Every row gives one point. The points of each table are mixes of a few directions, plus a little noise. Count the directions of each table, and those that both share. Where both have some left over, give the other angles between the two spaces (their principal angles), to ten degrees, smallest first.
(in the rows, 128 means zero)

First:
[[121 140]
 [ 89 190]
 [105 164]
 [157  81]
 [168  65]]
Second (5 x 2):
[[ 72 215]
 [138 112]
 [143 103]
 [162  74]
 [124 134]]
Directions: first 1, second 1, shared 1

First, 8 rows:
[[147 142 151 181]
 [ 92 134 117 116]
 [ 64 155 125 152]
 [166 117 136 130]
 [164 115 131 121]
 [114 139 133 147]
 [183  69  93   8]
 [ 95 153 138 170]]
Second:
[[117 122 116 102]
 [109 119 110  86]
 [148 104 111  73]
 [183 157 183 249]
 [156 131 145 159]
 [ 81 135 113 115]
 [101 130 115 110]]
Directions: first 2, second 2, shared 2

First (10 x 8):
[[163 156 108 141  68  71 144  93]
 [ 83  98 190 124 162 201 116 194]
 [194 166 105 154 125  89 138 127]
 [101  94 124 132  57  63  49 157]
 [101  80 118 157  94 139 128 119]
 [173 167  61 121 132  82 163  46]
 [105  90 133 130 207 191 107 168]
 [ 98 122 178 119 175 223 185 138]
 [ 97 153 170  72 160 156 131 135]
 [165 155  93 131 101  66 122 102]]
Second (7 x 8):
[[151 124 114 143 103  93 149  99]
 [144 188 144   7 106  54 127  53]
 [110 108  88 183 191 165 129 155]
 [116 148 138 185 180 145 115 211]
 [123 125 135 200 127 199 154 174]
 [122 139 138  47 109 124 122  78]
 [129  68 139 130  81 112 100 127]]
Directions: first 5, second 5, shared 3; angles 30, 40

First:
[[137  82 139 142 113  91 102 105  64 192 161]
 [ 95 154 152 128 156 192 130  95 193  73 116]
 [172 111 112 130  90  52 134 184  63 188 138]
 [ 75 132 156 100 131 118 105 172 157 112 143]
 [ 93 145 123 150 139 231 166 129 171 107  97]
 [132 127 134 116 129  97 113 130 125 124 138]
 [ 81 140  60  97 174 209 140  88 186  44  91]
 [241 131 150 162  92  34 136 122  64 184 141]]
Second, 9 rows:
[[221 223 169 166 119 139 190 145 195  76  82]
 [ 62  80 130  88 135  89  70 135 101 148 171]
 [101 116 150  93 130  68  82 139 129 120 157]
 [ 48  86 104  92 131 129  98 161 113 143 148]
 [207 121  61 139 136 113 148  60  90 124 109]
 [105 153 201 138 120 138 125 164 166 127 139]
 [185  83  46 169 134 167 155  27  53 171 110]
 [131 181 211 140 117 133 140 175 188 105 125]
 [ 91 106  76 125 128 176 147 146 115 139 112]]
Directions: first 5, second 4, shared 4

First:
[[169 119 182 170 158 135 141 104 110 150 139 119  60 102]
 [ 56 139 138 114 140 108 169 111 172  96  72  55  95 108]
 [101  99  85 164  23  86 101 134 124 120 111 175 225 179]
 [128 107  89 155  79  78  71 206  44  73 141 158 209 120]
 [121 126 149 139 116 134 155 122 155 167 141 150 120 183]
 [184 131 111 109 122 174 110 103 146 183 167 191 152 164]
 [ 67 167 121  50 192 141 163 169 161 100 120  73 104 125]
 [200 136 149 124 193 168 112  76 114 134 132 104  61  42]]
Second:
[[114 114 177 179 114 115 169  76 158 153 100 106  75 138]
 [122 163 134  59 208 163 148 173 136 129 159 109  94 128]
 [ 92 107 132 169  71  80 132 199  94 124 148 166 178 200]
 [124 134  94 105 140 108  88 203  65  71 142 124 169  95]
 [ 95 125  72 114  94  94  90 147 105  61  91 107 191  88]
 [164 116 183 181 159 117 132 126  83 126 136 108  62  84]
 [133  88 166 220  47 103 149  66 152 180 113 165 126 185]
 [123 165 112  48 194 181 145  82 190 130 108  81  89  87]
 [184 140  83  77 126 193 100  78 170 180 155 186 167 149]]
Directions: first 5, second 5, shared 5

First:
[[185  65 154 171  94 125 208 122 161 120 161 123  87 128 162 125 142 110
  168  87]
 [ 42 161 118  58 147 146  53 119 137 187 116 152 163  75  63 118 123 123
  119 140]
 [ 76 193 117  74 169 146  60 138 104 157 110 147 164 136  97 127 119 146
   93 172]
 [146 171 121  99 198 116 180 178 116 135  87 147  95 205 181 150 120 139
  115 192]
 [ 92 178 134 104 127 169  32 105  99 144 156 138 191 118  78 108 130 154
   93 140]
 [ 83 175 129  94 134 164  43 111 109 153 146 140 182 115  80 112 127 147
   98 144]
 [158 189 142 106 184 156 142 156 102 139 132 154 129 213 165 132 128 159
   98 188]
 [190  69 161 171  94 136 205 120 159 125 171 126  90 132 164 122 144 114
  164  87]
 [157  35 115 200  58  76 175 105 153  73 122  81  94  73 140 135 128  96
  170  55]
 [118  83 105 145 104  86 149 124 145 106  98 105 105  88 126 138 122 101
  151  98]
 [163  88 113 181  99  88 164 127 123  72 112  94 104 128 156 139 124 120
  142 102]]
Second (10 x 20):
[[ 85 156  30 130 102  62  93 131  69  84  75 114 182 100 147 115 138 167
  148 131]
 [141 116 201 135 140 153 134 134 192 137 140 144  81 135 127 167 112  96
  104 121]
 [158 133 218 122 171 200 157 149 159 147 169 134  67 186 133 148 103 112
   96 154]
 [168  83 192 121 126 191 153  95 164 197 202 143 117 123  82 101 141  97
  131 104]
 [167  85 108 143 129  81 178 119 144 135 105 123 113 124 134 130 141 101
  144 111]
 [118 130 197 114 124 202  98 114 156 165 191 145 126 121  94 120 124 123
  115 120]
 [129 140   7 132 128  44 156 141  46  85  63  98 163 140 164 104 141 161
  157 150]
 [ 60 175 113 126 105 111  49 141 130  84  95 136 152  92 139 155 116 153
  116 126]
 [130 123 172 109 121 204 112 102 126 180 204 138 146 123  84  90 136 130
  130 119]
 [123 138  41 145 133  31 151 155  95  66  36 107 129 135 180 151 127 141
  139 142]]
Directions: first 4, second 4, shared 1; angles 30, 30, 80
